Each row is a point. Two turns around zero, p and q, are shown by what they do to some points. Where does a point land after both, in the order given? Backwards means that the second turn is done in reverse. Each puzzle has new turns, and all numbers are rounded.

Turn p:
[-16  22] -> [-18 -20]
[-16  21] -> [-17 -20]
[ 40 -22] -> [13 44]
[  9 -28] -> [25 15]
[-17   8] -> [ -4 -18]
Turn q:
[ 10 -28] -> [-29  -6]
[20  7] -> [  4 -21]
[14 16] -> [ 14 -16]
[-44   5] -> [11 43]
Where do these land?
q, then p backwards: [21 34] -> [-31 -25]
p, then q: [  4 -14] -> [  5 -14]
q, then p: [-25 -20] -> [-23 -22]

Turn p:
[17 33 21] -> [  5 -11  41]
[-20  14  -3] -> [-21  10   7]
[ 22 -28 -18] -> [ 31   4 -25]
[-19 -20   0] -> [-14  -4 -24]
Turn q:
[ 22  14 -16] -> [14 27 -1]
[10 10  8] -> [15  1 -5]
[-21  24  -5] -> [10 -6 30]
[-11 -48  13] -> [-39 -22 -24]
Where do these land?
p, then q backwards: [ 27 -27  28] -> [-6 12 45]
p, then q: [  1  15 -23] -> [26 -2  9]
q, then p backwards: [-13  16 -20] -> [ 6 28 -2]
q, then p backwards: [-22   1 -20] -> [-9 27  8]
q, then p: [ 7 -5 35] -> [ 22  12 -26]

Turn p:
[  4 -24   9  -1  25 -32] -> [ 11  16  32 -15  19 -17]
[ 29  10 -20   6  16 -19] -> [  6   9  -3 -33  21  18]
[ -7  31  -2  -1  17 -31] -> [-19  28 -13 -27   8 -14]
[ 17  -7  20  10  -9 -14] -> [-11  11  23   7  10  15]
[  5 -13  -1  23   5  38] -> [ 16 -24 -12  28  19   9]
[-14  12  12 -34 -20  22] -> [-23 -25  -4   7 -35  -9]
[-35 -10 -16  -4 -34  37] -> [ 19 -16 -22  35 -42  -3]
Turn q:
[ -3  34  -3   8  31 -28] -> [  5  18  34 -21  32  -7]
[ -4   5 -22  26   0   9] -> [13  8 15 18  0 23]
[ -5   6   5 -24  -4  26] -> [-10  17 -23 -12 -17   4]
[ 48   7 -21   4 -15 -13] -> [ 33 -30  19 -21 -18   8]
[-22   7   9 -35 -20   3] -> [-21  18 -11  -5 -26 -25]
[ -5 -45  33  17 -18  22] -> [-30 -33 -33  32  -1  12]
[ -9 -13  -2   4  27 -18] -> [  9   2  -1   8  31 -14]
Where do these land?
q, then p: [-16  -1 -23 -40  -1  -1] -> [-15  25  -8 -27 -12  25]
p, then q backwards: [32 12 -9 15 20  3] -> [17  1 16 12 33  9]
p, then q: [-39   8 -28 -16 -25   4] -> [ 15 -14  27   8 -45  -4]
p, then q: [-31 -41  18  12   4   8] -> [ -7 -39  31  -2  25   9]
p, then q: [ 13  23  13  13  13 -20] -> [-5 36 -1 -8 14 -5]
p, then q backwards: [-25 -13  30   1 -31   4] -> [-33  -6 -12  13 -35  -5]
p, then q: [ 43  10  -6  14   0 -20] -> [ -7  30 -31 -21   3  15]
p, then q: [23  3  4  2 19 22] -> [ 12   2 -26  11  21  -2]

Turn p:
[ -6   0 -16  11  18 -35  28 -13] -> [ 27  25  32   1 -13  -1  17   9]
[-12 -13 -13 -19   6  -5  10   4] -> [-8 -7 23  9  3  9 13  4]
[ -8   5  31  -4   3  27   5 -15] -> [  5  -4  -7  16  29 -13 -23 -12]
[ -5  44 -41  -8  24 -25  18  31] -> [ -5  29  41 -28 -21  43 -15  19]
[ -3 -28   8  11   6   9 -30  -8] -> [-16   1 -24   3  16 -21  22   3]
[-25 -17   9  19  -1  19  15   6] -> [19 -8 -9 11 32  9  9 14]
[ 35 -30  29  -3  -8  -1 -21  27] -> [-14 -42 -18 -26  -4 -33   3   9]
[-15  29 -13  -1 -19  -4   5 -10] -> [  7  15  -3  18 -17  24 -15  -5]
[ -1   6   5  -2 -19 -10 -33 -21] -> [-16  10 -25  19 -22 -14  -2  -6]
[40  3  2 -3 -9 25  2  0] -> [  1 -19 -11 -25   0  -3  -9 -34]
Turn q:
[-12 -11   6 -33 -29 -18  24  18] -> [  3  15  16 -36  19  -2  14  34]
[ -5 -15   4 -37 -41   4  -2   1] -> [  9  44  15 -20   7   4  -3  26]
[-14  24  -6   6  31  14  -6 -26] -> [-20 -11  13  35   3  10   1 -26]
[ 16  26   5  -6  34   5 -17  -9] -> [  7 -19  23  33 -13  -8  -6 -14]
[ 16 -13   9  29  -3   1  18  -5] -> [  7  -2 -28 -11  -1 -14  13 -20]
[-4 -9 13 36  8 12 -2 20] -> [ -1 -16 -27  -9 -27  13  10 -11]
[ -2   0 -12  -1  44  -4 -24 -21] -> [-28 -17  13  28 -10 -13 -25 -16]
[  1   5   3  36 -13 -16  -6   5] -> [  4 -10 -38   9  -2   0   9  10]
[  3  -7 -24 -29 -30   2  13  18] -> [ 18  15  11 -29  25  12 -16  18]
Where do these land?
p, then q: [  7  -7  10  -5   2   7 -31   8] -> [-26  -5   2  -6  12   9 -10  16]
p, then q: [33 14 41 -3 16  8  5  6] -> [-13   3  15  15 -14 -32 -24  31]
p, then q: [ -6 -16 -30 -20   1   4 -10 -21] -> [-17   7  -8   2  16   9  32 -20]
q, then p: [-15  -9  -3  -2  18 -23  -4 -17] -> [ 1 11  2 17  3  2  8 31]
p, then q: [ 14  -4   0  -2  11 -20   2  10] -> [  6   6  10 -11  -1  -7  11  20]
q, then p: [ -2  14 -25  40 -26 -20  -6   8] -> [-14  11   3 -34  10  28  35  -4]
p, then q backwards: [ 10 -48  -3  30  28   1  -9  -1] -> [  2  -1  27   3 -20 -28  47  -5]
q, then p: [-24  37 -11 -31   7   1   9  17] -> [  5 -22  -4 -11  46 -20 -13  10]
q, then p: [  1  26  13  19 -33  36  21 -14] -> [ 29  17  12 -20  12  12 -12 -46]
q, then p: [-18  -6   8 -26 -24   5  21   2] -> [ -4  -5  24  -2  13   5 -36   0]

Turn p:
[  1 -10  -6 -28  -4 -11  15  -9   9] -> [ 9  2  0 -6 -3 19 11 22 19]
[  7  -4 -12  -2  14  30  -3   2 -13] -> [  6 -10  -9  12  25   4 -20  -5   1]
[  8 -13   9   4  16  15   8 -12 -10] -> [  9  15   3   2  14  13 -20  -7  -3]
[ -6 -10  -9   3   2 -19   0   6  15] -> [-13  -1   9   3 -12   5  12  -4  16]
[  7  17  10   1  -5 -25  -8  16   2] -> [ -4  -2  13   3 -24 -22   5  11  -5]
[  2   0   3  13 -24 -10 -11   7  -5] -> [  3 -14  11 -12 -12 -10  10 -11 -12]
[  1  19  -3  11 -11 -23 -17  -8   7] -> [ -3   2   2 -14 -15 -29  13  -5   6]
[-20 -12  -1  -9  20  27  10  -7 -20] -> [ 0 10 -7 15 39 19 -3  0 -9]
[-2  3 -3  3  6 22 24 -1 -5] -> [ 11   5 -20  15   7  15  -6  -4  -8]
[  0  10  13   4 -13  -5 -16   6  19] -> [-17  -6  -2 -17 -18 -11  -1   3  -7]
Turn q:
[ 12  16   8 -10  13  -7   2  14  -8] -> [18  7  3  0 22 -5 -7 -5  7]
[ -3 -21  12   6 -15  -6  -7  -7   1] -> [-11   7   6  -4 -26  -9  -1  -6   2]
[ -2   6 -10  -6  -7   8 -35  -2   7] -> [-30 -14  -7  -7  12 -11  -5  -1   9]
[-15 -23  -2  -6   0  -5  10  -6  -2] -> [  3  -2  15  -8 -18  -3  12   8 -12]
[ 15   4 -14  22  -9   5 -26 -10  22] -> [-29  -6 -27   5  -4   7   6  -6  23]
[ -3 -33  -3  -1   0   9   7   5  -1] -> [ -9   5  26  -1 -14   8  14   6  -2]
[  5  20  13 -13   6  10  17  -2  -4] -> [ 17   0   1   0  15  11 -13 -13 -14]
[-4 14  1 -5  6 -8 12  9 11] -> [ 12   8 -10   1  13  -3   8  -1 -11]
[-15   5  14   9   7   3  22  11 -16] -> [ 21   5  10  22  -2  -2  -7   5 -17]
[ -1   5  -5 -13  -7  -4  26  10 -19] -> [ 20  13   8  -8   5   8 -12  18 -13]
[ 10   7 -15  17   6  -4 -27 -22   9] -> [-13 -23 -24   0  -5   0   5  -4  26]
Where do these land?
q, then p: [-6 14  4  2 -5  9  8  6 21] -> [ 11   7  -7  14  16  -9   6 -11   1]
p, then q: [ 20  20 -13  -4  -5  10   5  -5  -2] -> [ -7   8  -7 -13   2   4  10   9  25]
q, then p: [  6  15  -4 -14 -14 -10  10   0  -5] -> [  2 -13   0   6  10 -15  -8  16   9]
q, then p: [ -3  17   4  -5 -13  -6  -9  -4   8] -> [  0  -2   3   2  12 -10  12   2  16]
q, then p: [-27   1   3 -16  12   9 -13  -8   1] -> [ 4 13 30  1 11 13  8 -1 -2]
q, then p: [  6 -25  -3  16  -7   6  -2  19 -17] -> [-20  -1  -9  -4 -22  -5   0  -2 -26]
q, then p: [  6  -2  13 -12   4   0   5  -1   6] -> [10 12 -3 -7  5 -3 -5  8  1]
q, then p backwards: [-17   7  17 -13  12   6  -3 -11   0] -> [  4   0  -1  17 -13   9 -12  11 -17]
p, then q: [ 2 21  2  6  7 -9  8  1 -8] -> [  9  10 -18   3  -3  -3  -7   8  11]
p, then q backwards: [ 17 -48  -7  31   6  -7 -21   7 -11] -> [ 21 -16  35 -22  17  32 -15  -9 -16]
q, then p backwards: [ -1  14 -13 -12   4  -7  10   8  13] -> [-15   5   2 -11  -8  11   3 -16 -10]
q, then p: [ -4 -35  -5  21  -1   0   1 -11  -7] -> [  0 -13  -6 -15 -21  17  12  -5 -24]

Turn p:
[  7  -2 -23   5   8 -19  22  10 -12 -13   7  -3] -> [ 10  -2 -24  17   2 -13  -3 -20  14 -11   0  -9]
[ -4  12  14 -12   3  -1 -25   3   6   7   1  -9] -> [  2   5  27  -6  -4   5 -13   0 -12   1  -8  10]
[  4  21 -10   9 -18   7  -5 -20  12  13  11 -15] -> [ 27 -11  20   7   2   8   9  12 -10   7   7 -17]
[ 15   3   1   2  -8  -2   8  -8   6  14   4 -26] -> [ 12  -1  13   5  -6   8  -9   1   9  11   9 -24]
[  4 -16 -15  10   9  -7  18   9  15  -3   9  -1] -> [ -4 -12 -14  -2  -6  -5   5  -8  14 -16  -6 -21]
[  0  -6  -9  14  -8 -12  11  -2   8  -8   6 -10] -> [  1 -15  -6  12  -6   4   4 -11   1  -5   6 -16]
[-14  -4   4 -25   8  18  -1   9  -2 -13 -13   7] -> [ -8  11  -1 -19  10   8   0  -1   9 -13   5  26]
[  1  -3 -10  29   7   5   1  20  -6  -5  -5   2] -> [  1   0 -16  11 -26  -9  13   5   6 -10  -5   4]
[ 24   1 -11   1 -14  -1 -13 -12  11   6  -1  -7] -> [ 12   9   3   3  -1  13  -3  10 -17  -1   2 -25]
[-19 -10   7  -8  20   4 -14  -8 -14  -1  -7  12] -> [-11   8  -2 -22   1 -12   6 -11 -10   8  -1  22]
[ 12  16  -4   3 -12  -1   3 -12  11  29  -3  -3] -> [ 20  -4   8   1   3  11  -2  17  -1  20 -11 -18]
[-10  10  16  -5  -3  -5  -7   0  -2   0   0  25] -> [-12  -6   1   2  14  -3  -3   9 -11   7 -12  20]
[-12  -6  21 -16   4   4  -3  -3  -7 -14 -23   5] -> [-17   5  -5 -14   3  11 -11  -4  -2   6  11  27]
[ -3  -2  25 -13  17  17  -6   0 -12 -14   0  17] -> [-20   9   2 -15   8 -17  -9  11  -2  -3  10  26]
[ -5 -17  -8   4 -12  -8  11  13 -15   1  15   5] -> [-14   5  -6  20   6  -7  16 -13  12  -1  -5  -7]
Turn q:
[ -4   8   2   5   3 -10  11 -11 -12  -9  -9  13] -> [  5  -3  -1   9  10  15  -3 -16  10  -3   3  -9]
[ 14  -1  -7 -15  -3   5  -1  -8 -17  -1   3 -48] -> [-21  -4  29   9  -7 -14   4   3 -15 -20 -30  -2]
[  4 -26  -2 -13   2   7 -12   7  15  -6  13   3] -> [ 11  15   9 -15  -8  -7  10  14  -9  20  -4   2]
[-13  -2   2   9  -5   6 -14  -5 -14  -5   6  -7] -> [  7   3  -7   6   4   4  -4   8   3  -7 -22   6]
[  2   8   2 -19  -5   2  -8   2  -3 -10 -19  -8] -> [  3  -9   0   3   5 -18   3 -13 -13   1 -11 -13]
[ -2   8  -8   4   6  -3  16  22  18  -1 -28   9] -> [-10  -3 -10 -20   8 -13 -16 -20   4   6  23  -8]
[ -3   6  16   5  10   1  31  -2 -14  -6  14  13] -> [ 11  -5   8  -9   0  23   9  -7  19 -22  13  -3]
[  6 -18 -11   3  -7   8  -4  -5 -13  -6  -7  11] -> [  9   7   2   1  -7  13 -16   1 -10   9  -9 -13]
[-13  -9  -7  -5   1 -16 -15   6  -3  -5  13  10] -> [ 9 20 -5  2 19  6  9  8 -6  8 -2  4]
[ -3   9  -8   8   1   6 -15 -13  33  20   7 -12] -> [-13 -11  -1  12  -5 -20  -4  21   9  18   6  24]
[  1  -3  12   1   9  -4   3  -4 -16   7 -15 -11] -> [ -1   7   1  11 -10  -4  -3 -18   1 -16  -5   0]
[ 10  10  -5  -5   5   4 -15   6  -9  -5   4   9] -> [  3   2  -8   6   3  -4   5  13  -2  -2   0 -21]
[-10   3  11  10  -8   0  31  -3  13  33  13   5] -> [ -2 -14   2  -5 -10  14  -3   0   4 -12  30  35]
[13  7  0 12 -9 -6 -9  7 21 -6  3 12] -> [-12  -6 -18  -7  -1   3   9   7   4  21   7  -4]
Where do these land?
q, then p backwards: [ 12   9 -18  22 -12 -16   9 -12  -8   7 -10  13] -> [  9 -12  18  -5 -24 -19  11  -1   6 -12 -13  -6]
p, then q: [-18  11 -18 -14   7  13  15  16  -2  -9   3 -14] -> [  2 -11  10  -9  -8   4  16  -2  16  28   9 -12]
p, then q: [  5 -19  -1  -6 -21  12   1  13  12 -18 -14  -7] -> [ 13 -19   4 -21  10  -4  -7  18  13  -3 -14   0]
p, then q backwards: [ -3  16  15  22   7   5  -4 -20 -18  -6  -9  22] -> [ -5   1  -3  -9 -18   5 -21   5  30  23   4   3]
p, then q: [ -6 -10   2  20  -4  10 -19   7   1   5 -10  -1] -> [  5 -18  -6 -11   4  14  -8  -7 -14 -12   1   4]
p, then q: [ 12   1   8 -14  10 -14  -1   3   9 -17   2  -6] -> [  8   7  -5  12   7  -7   7   8   4  10 -22  -6]
q, then p backwards: [-10  10 -12   3  10   5   4  10  19  11 -11  -3] -> [  4   2  17  -6  18   4  12  -8 -11 -11   7   3]
q, then p: [  4  12 -19 -10 -15   2  -7  11 -13 -13   9  -6] -> [ -1  15  -4  -6 -17  -4  -6 -18  16  -2   6  16]
q, then p: [-3 -5  9 16 -3 14  9  3 20  7  0 -2] -> [-11   4   3  -2  20  12   8   2  -8  -6 -15  -6]
q, then p: [  5 -22  -2 -14  12 -20   8   5  -9  14  13  -5] -> [  4 -13   8  16  12 -16  -8  15   5   7  10  21]
p, then q: [  1  -7   7  -1  10  -7   9  -5  -8 -12  21   2] -> [-3 16  5 10 13  6 10 -3  9  6 -5 13]
p, then q: [-19  14  11  -9  -2  -5  -4  -6   9   7   3   1] -> [ 19  11  -2   4 -18  -2   2 -10  -1   0   5  -1]
q, then p: [  6 -14  14   0 -10  15 -11  16 -19  17  12  10] -> [ 11  21  -9  29   9   6   4   7   5 -14   9   5]
p, then q: [ 16   9  15  -4   0 -21   1 -20 -12  -5   2 -11] -> [ -5  16 -10  26  -8   0   5  20   0  -6  -8   8]
p, then q: [ -1  -4 -11 -11  13   9 -10 -21  18  12 -11   6] -> [  8  -2  20   3  -2 -16   7  -4 -21 -13   3 -16]
